Each row of a before or after table is a point. The points were changed in one or more steps. Then noise was added and the rows were shuffled. The steps act on columns, c1 being the first. Name the steps. A step turns or swaps two columns, mirrors them in a line or flattens them onto one, adds a multiple of one to another, or multiplies or shifts one. Angles are multiples of 10 degrees, from the lower column toward the higher: turns from -170 to 170, lines from 10 to 170 but not 90. Use the fewest steps. Two steps may share a column if one is a turn and the other turns, adds or multiplies; they go together, in the order done. Otherwise the lowest column goes first.

Before (12 x 3):
[[-0.07 -0.07  0.09]
 [-0.27  0.31  0.05]
 [ 0.05  0.10  0.26]
 [ 0.23 -0.30  0.31]
 [-0.05  0.37  0.11]
 [ 0.19 -0.41  0.20]
 [-0.09  0.05  0.29]
 [-0.11  0.38 -0.15]
 [ 0.12  0.25  0.26]
 [ 0.17 -0.50  0.26]
 [-0.27  0.35  0.14]
 [-0.33  0.23 -0.01]]
After:
[[-0.01  1.14 -0.16]
 [-0.13 -0.21  0.08]
 [ 0.00 -0.91  0.32]
 [ 0.04 -1.22  0.22]
 [-0.32  0.69  0.00]
 [-0.37  1.03  0.14]
 [-0.30  0.93  0.06]
 [-0.13  1.10  0.10]
 [-0.05  0.75  0.27]
 [-0.15  0.29  0.27]
 [-0.01 -1.51  0.25]
 [-0.30  0.14  0.28]]
Steps: add -0.7 times c3 to c1; multiply c2 by 3

Before, 12 rows:
[[ 0.05 -0.18 -0.54  0.00  0.03  0.04  0.01 -0.07]
 [ 0.53  0.18  0.19  0.25 -0.72  0.61  0.06 -0.54]
 [ 0.87 -0.35 -0.23  0.68  0.15 -0.25 -0.19 -0.20]
 [-0.61  0.20 -0.01 -0.06 -0.05 -0.05 -0.11  0.02]
 [ 0.29 -0.56  0.37  0.00 -0.09  0.05  0.20 -0.17]
 [ 0.16  0.06 -0.33 -0.36  0.42 -0.04  0.54  0.50]
 [-0.12 -0.13 -0.39  0.23 -0.11  0.24  0.05  0.21]
 [ 0.21  0.29 -0.24  0.22 -0.54  0.22  0.37 -0.55]
 [ 0.75  0.33 -0.24  0.36  0.59  0.48 -0.67 -0.58]
 [ 0.15 -0.30 -0.14 -0.03  0.63  0.05  0.48 -0.69]
 [ 0.29 -0.14 -0.11 -0.53  0.43 -0.33 -0.39 -0.64]
 [ 0.29 -0.22 -0.28  0.59 -0.15  0.17 -0.19 -0.11]]
After (12 x 8):
[[ 1.20  1.00  0.50  0.36 -0.53 -0.21  0.87  0.28]
 [ 0.06 -0.51  0.45 -0.03 -0.04  0.30  0.03 -0.05]
 [ 0.44 -0.68  0.30  0.60  0.15  0.07  0.18  0.02]
 [ 0.26  0.17  0.26 -0.35 -0.40  0.26 -0.75  0.05]
 [ 0.83  0.57  0.26  0.28  0.52 -0.56  0.39 -0.62]
 [ 1.39 -1.08  0.04  0.68 -0.12  0.33  0.28  0.07]
 [-0.18 -0.38  0.49  0.22  0.13  0.05 -0.20  0.04]
 [-0.97  0.63  0.00 -0.04  0.11  0.03  0.05  0.10]
 [ 0.48 -0.43 -0.10 -0.55 -0.41  0.33  0.69  0.10]
 [ 0.45 -1.66 -0.26 -0.01 -0.03 -0.25  0.02 -0.29]
 [ 0.27 -0.90  0.14 -0.03 -0.87  0.03  0.24 -0.55]
 [ 0.34  0.89  0.30  0.27  0.30 -0.03  0.17 -0.77]]
Steps: multiply c1 by 1.6; multiply c2 by 3; turn c3 and c6 by -140 degrees; turn c7 and c8 by 130 degrees; turn c5 and c8 by 160 degrees

Before:
[[-0.36 -0.24  0.09 -0.14 -0.21 -0.40  0.54 -0.12  0.16  0.26 -0.24  0.13
  -0.27 -0.12]
 [-0.11  0.22 -0.55 -0.44 -0.02 -0.48  0.38  0.33  0.29 -0.22  0.80  0.00
  -0.30  0.12]
 [-0.42  0.52  0.17  0.19 -0.35  0.48  0.24  0.18  0.65 -0.49 -0.25  0.02
  -0.14  1.15]
 [-0.29  0.79 -0.16  0.34 -0.29 -0.15  0.01 -0.40  0.30  0.17  0.36  0.10
  -0.11 -0.11]
 [ 0.46  0.38  0.09  0.20 -0.33  0.14  0.08  0.01  0.86  0.07 -0.03 -0.36
  -0.19  0.13]
 [-0.37  0.11  0.03  0.27  0.79 -0.44 -0.04 -0.43  0.24  0.45  0.55 -0.25
   0.91 -0.02]
 [-0.32  0.45 -0.46  0.37  0.12  0.00  0.25  0.04  0.40  0.71 -0.32  0.24
   0.19  0.96]
 [-0.34 -0.09  0.10  0.32 -0.28 -0.43  0.40  0.34 -0.71  0.82 -0.11 -0.18
   0.64  0.30]
 [ 0.85  0.01 -0.04  0.09 -0.03 -0.48 -0.59 -0.31  0.49 -0.39 -0.05  0.29
  -0.10 -0.11]
 [-0.39 -0.23 -0.25  0.19 -0.19  1.09  0.06  0.15  0.23 -0.44  0.00 -0.37
  -0.06 -0.21]
 [-0.24  0.73 -0.29  0.27  1.40 -0.45  0.11 -0.15 -0.07 -0.13 -0.34 -0.53
  -0.17  0.02]
 [-0.18 -0.13 -0.11 -2.35 -0.41  0.55 -0.03  0.08  0.10 -0.25  0.23  0.05
  -0.20  0.03]
 [ 0.09 -0.11 -0.41  0.14 -0.41 -0.55 -0.61 -0.09  0.71 -0.41  0.02 -0.52
   0.22 -0.20]
 [-0.03  0.68 -0.05  0.16  0.44 -0.31 -0.19  0.35  0.79 -0.29 -0.24  0.19
  -0.01 -0.20]]
After, 14 rows:
[[ 0.12  0.09 -0.04 -0.32  0.56  0.53  0.01  0.51  0.24 -0.30  0.18 -0.28
   0.97 -0.02]
 [ 0.34  0.88  0.25 -0.31 -0.40  0.27 -0.02  0.38  0.25  0.03  0.20  0.05
  -0.25 -0.09]
 [-0.29 -0.11  0.41  0.02 -0.34  0.52 -0.80 -0.09  0.66  0.40 -0.03 -0.53
   0.02 -0.19]
 [ 0.19 -0.13 -0.06 -0.29 -0.35  0.47  0.50  0.00 -0.78 -0.87 -0.05 -0.16
   0.87  0.30]
 [ 0.03  0.79  0.30 -0.29  1.35  0.50  0.16  0.08 -0.04  0.26 -0.13 -0.44
  -0.09 -0.01]
 [-0.31  0.36 -0.08 -0.21 -0.36 -0.22  0.07 -0.05  0.79 -0.12  0.07 -0.39
  -0.01  0.16]
 [-0.05  0.69  0.10 -0.09  0.57  0.34 -0.26 -0.44  0.80  0.21 -0.06  0.18
  -0.15 -0.22]
 [ 0.30 -0.12 -0.29  2.30 -0.36 -0.50  0.01 -0.20 -0.01  0.12  0.08  0.05
  -0.22  0.06]
 [ 0.25 -0.15 -0.18  0.12 -0.22  0.51  0.71  0.19  0.09 -0.23 -0.11  0.16
  -0.38 -0.12]
 [ 0.50  0.57 -0.21 -0.16 -0.22 -0.28  0.36 -0.34  0.60  0.44 -0.09 -0.02
   1.06  1.10]
 [ 0.35  0.59  0.58 -0.33  0.04  0.07  0.43  0.21  0.45 -0.68 -0.13  0.23
   1.23  0.97]
 [-0.05  0.22  0.47  0.53  0.16  0.48  0.43 -0.37  0.31  0.11  0.33  0.03
  -0.18  0.19]
 [-0.93 -0.05  0.04 -0.03 -0.12  0.21 -0.87  0.08  0.60  0.51  0.01  0.39
  -0.31 -0.07]
 [ 0.71 -0.20  0.13 -0.22 -0.04 -0.92  0.19 -0.40  0.28  0.36  0.05 -0.28
  -0.27 -0.16]]
Steps: turn c1 and c6 by -160 degrees; turn c3 and c4 by -170 degrees; turn c8 and c10 by -160 degrees; add -0.3 times c8 to c5; multiply c7 by 1.3; multiply c11 by 0.4; add 1 times c14 to c13

Before:
[[ 0.36  0.73 -0.93 -0.20 -0.37  0.29  0.29  0.47 -0.57 -0.48 -0.89 -0.30
   0.40  0.26 -0.51  0.33  0.51  0.87 -0.46  0.34 -0.84  0.46  0.89  0.00
   0.68  0.04  0.00 -0.39 -0.26 -0.18 -0.62 -0.05]
 [-0.55  0.57 -0.54  0.05 -0.26 -0.40  0.31  0.08 -0.21  0.65  0.67 -0.37
  -0.57 -0.12 -0.06  0.33  0.14  0.18 -0.09 -0.51  0.18 -0.29  0.40 -0.40
   0.90 -0.33 -0.67  0.02  0.20  0.04 -0.34 -0.14]
 [ 0.33  1.24  0.83 -0.39 -0.59 -0.41 -0.11  0.30 -0.55 -0.23  0.09 -0.86
  -0.29  0.62 -0.63 -0.32 -0.14  0.13  0.63  0.48  0.09  0.81  0.60  0.19
   0.47  0.11  0.61  0.03  0.10 -0.37  0.34  0.81]
 [-0.48  0.43 -0.41  0.00 -0.12  0.55  0.54 -0.10 -0.43  0.25 -0.51 -1.17
   0.13  0.51 -0.28 -0.20 -0.20 -0.49  0.57 -0.14 -0.37 -0.36  0.07 -0.31
   0.32 -0.43 -0.36 -0.62  0.45  0.47  0.47  0.14]
 [-0.17  0.64 -0.19 -0.25  0.53 -0.03  1.14  0.06 -0.53 -1.06  0.29 -0.34
  -0.80  0.01 -0.38 -0.01 -0.56 -0.14 -0.36 -0.06 -0.21 -0.64  0.11 -0.05
   0.40  0.22 -0.28  0.21  0.18  0.18  0.26  0.31]
 [ 0.17 -0.43  0.15 -0.35 -0.19 -1.01  0.51  0.54  0.19 -0.30 -0.18  0.11
   0.47  0.19  0.58 -0.11 -0.26 -0.61 -0.17 -0.08 -0.64  0.15 -0.30 -0.09
   0.63 -0.07  0.20  0.39 -0.14  0.70 -0.58  0.54]
 [ 0.28  0.45  0.47  0.10  0.66 -0.47  0.46 -0.88  0.37  0.54 -0.45 -0.11
  -0.22 -0.40 -1.03 -0.22  0.31  0.73  0.17  0.38 -0.83  0.56 -0.32 -0.74
  -0.36 -0.28 -0.20  0.61 -0.13  0.35 -0.55  0.22]
 [ 0.05 -0.20  0.58 -0.42 -0.34  0.68  0.48  0.89 -0.79  0.13 -0.28 -0.12
   0.37  0.56 -0.27 -0.31 -0.30 -0.13  0.06  0.33 -0.86 -0.10 -0.35  0.06
   0.36 -0.64 -0.11 -0.44  0.20 -0.09  0.20  0.20]
 [ 0.18  0.09  0.68  0.05 -0.94  0.16  0.00  0.78 -0.02 -0.55  0.47 -0.89
  -0.39 -0.07 -0.12  0.11  0.81 -0.54 -0.10  0.74 -0.36  0.25 -0.24 -0.77
   0.55  0.28 -0.57 -0.35  0.25  0.34  0.20 -0.41]
 [-0.37  0.21 -0.17  0.24 -0.18  0.38 -0.02  0.26  0.37 -0.38 -0.34  0.17
  -0.44 -0.21 -0.18 -0.30  0.72  0.36  0.06 -0.08  0.24  0.95 -0.03 -0.51
   0.28  0.01  0.27  0.60 -0.42  0.34 -0.23  0.25]
 [-0.11  0.30  0.59  0.15  0.37 -0.44  0.42 -0.03 -0.43 -0.37 -0.91 -0.08
  -0.11 -0.50  0.34  0.02  0.45  0.03  0.28  0.20  0.11  0.59  0.31  0.42
   0.77  0.45  0.45  0.16  0.28  0.22  0.05 -0.52]
 [-0.08 -0.31  0.43  0.08  0.05 -0.68 -0.03  0.62 -0.72 -0.13 -0.64 -0.36
   0.37 -0.10 -0.07 -0.34 -0.12 -0.13  0.63  0.81  0.32  0.33  0.01 -0.63
   0.32  0.23  0.19  0.32  0.17  0.95  0.19 -0.31]
 [ 0.01  0.47  0.09  0.21 -0.06 -0.06  0.54 -0.46 -0.15 -0.06 -0.59 -0.67
  -0.05  0.31 -0.04 -0.08 -0.22  0.18 -0.09 -0.20  0.61  0.04 -0.63 -0.32
   0.09 -0.16  0.41 -0.12  0.22  0.55  0.02  0.23]]
After (13 x 32):
[[-0.37  0.19 -0.17  0.26  0.26  0.39  0.03  0.26  0.35 -0.33 -0.34  0.17
  -0.47 -0.18 -0.13 -0.29  0.72 -0.41  0.06 -0.02  0.20  0.94 -0.04 -0.79
   0.27  0.02  0.28  0.59 -0.40  0.38 -0.27 -0.18]
 [-0.53  0.60 -0.52  0.07  0.19 -0.37  0.31  0.08 -0.22  0.65  0.70 -0.34
  -0.58 -0.14 -0.03  0.31  0.11 -0.21 -0.09 -0.35  0.20 -0.28  0.41 -0.67
   0.88 -0.34 -0.68  0.03  0.22  0.02 -0.32  0.20]
 [-0.13  0.32  0.61  0.14 -0.53 -0.41  0.42 -0.04 -0.43 -0.39 -0.91 -0.10
  -0.12 -0.47  0.33 -0.01  0.45 -0.01  0.29  0.12  0.11  0.60  0.31  0.11
   0.80  0.44  0.42  0.18  0.29  0.21  0.03  0.34]
 [-0.07 -0.28  0.45  0.06 -0.16 -0.69 -0.05  0.62 -0.74 -0.17 -0.62 -0.34
   0.38 -0.10 -0.08 -0.33 -0.11  0.11  0.62  0.55  0.30  0.33  0.01 -0.94
   0.29  0.22  0.20  0.33  0.15  0.95  0.20  0.27]
 [ 0.00  0.45  0.07  0.20  0.15 -0.06  0.52 -0.45 -0.18 -0.05 -0.56 -0.67
  -0.04  0.32  0.00 -0.08 -0.22 -0.21 -0.08 -0.12  0.61  0.04 -0.66 -0.62
   0.10 -0.18  0.45 -0.07  0.21  0.54  0.02 -0.16]
 [ 0.38  0.73 -0.93 -0.19  0.31  0.30  0.30  0.45 -0.59 -0.51 -0.90 -0.29
   0.40  0.27 -0.50  0.33  0.50 -0.85 -0.47  0.21 -0.84  0.45  0.85 -0.30
   0.67  0.06 -0.02 -0.38 -0.24 -0.18 -0.60  0.18]
 [-0.16  0.65 -0.21 -0.24 -0.38 -0.02  1.14  0.05 -0.54 -1.08  0.32 -0.35
  -0.80  0.00 -0.35  0.00 -0.53  0.17 -0.39 -0.06 -0.26 -0.64  0.15 -0.31
   0.36  0.25 -0.30  0.20  0.17  0.21  0.27 -0.45]
 [-0.47  0.41 -0.45  0.01  0.18  0.58  0.55 -0.06 -0.44  0.24 -0.50 -1.17
   0.11  0.51 -0.30 -0.21 -0.24  0.51  0.53 -0.09 -0.31 -0.33  0.07 -0.64
   0.30 -0.39 -0.35 -0.61  0.48  0.47  0.45 -0.09]
 [ 0.32  1.23  0.80 -0.41  0.85 -0.42 -0.12  0.33 -0.55 -0.23  0.07 -0.87
  -0.27  0.61 -0.61 -0.30 -0.12 -0.15  0.62  0.36  0.07  0.82  0.63 -0.12
   0.47  0.09  0.59  0.03  0.11 -0.39  0.32 -0.56]
 [ 0.25  0.41  0.47  0.09 -0.55 -0.50  0.46 -0.91  0.34  0.55 -0.46 -0.09
  -0.25 -0.40 -1.03 -0.23  0.34 -0.73  0.15  0.25 -0.86  0.57 -0.31 -1.05
  -0.42 -0.28 -0.22  0.62 -0.13  0.32 -0.55 -0.44]
 [ 0.05 -0.21  0.61 -0.40  0.40  0.70  0.46  0.91 -0.78  0.12 -0.26 -0.09
   0.42  0.55 -0.27 -0.30 -0.28  0.11  0.05  0.24 -0.87 -0.08 -0.32 -0.27
   0.37 -0.63 -0.12 -0.42  0.21 -0.10  0.19 -0.08]
 [ 0.21  0.07  0.67  0.06  0.77  0.17  0.00  0.77  0.01 -0.52  0.50 -0.89
  -0.36 -0.05 -0.13  0.11  0.79  0.53 -0.11  0.54 -0.38  0.22 -0.24 -1.05
   0.57  0.25 -0.59 -0.36  0.25  0.33  0.18  0.70]
 [ 0.17 -0.44  0.16 -0.35  0.38 -1.01  0.54  0.54  0.18 -0.27 -0.14  0.09
   0.50  0.18  0.60 -0.11 -0.27  0.63 -0.15 -0.04 -0.66  0.17 -0.25 -0.39
   0.63 -0.06  0.19  0.38 -0.14  0.67 -0.59 -0.44]]
Steps: turn c5 and c32 by -160 degrees; multiply c18 by -1; multiply c20 by 0.7; shift c24 by -0.30
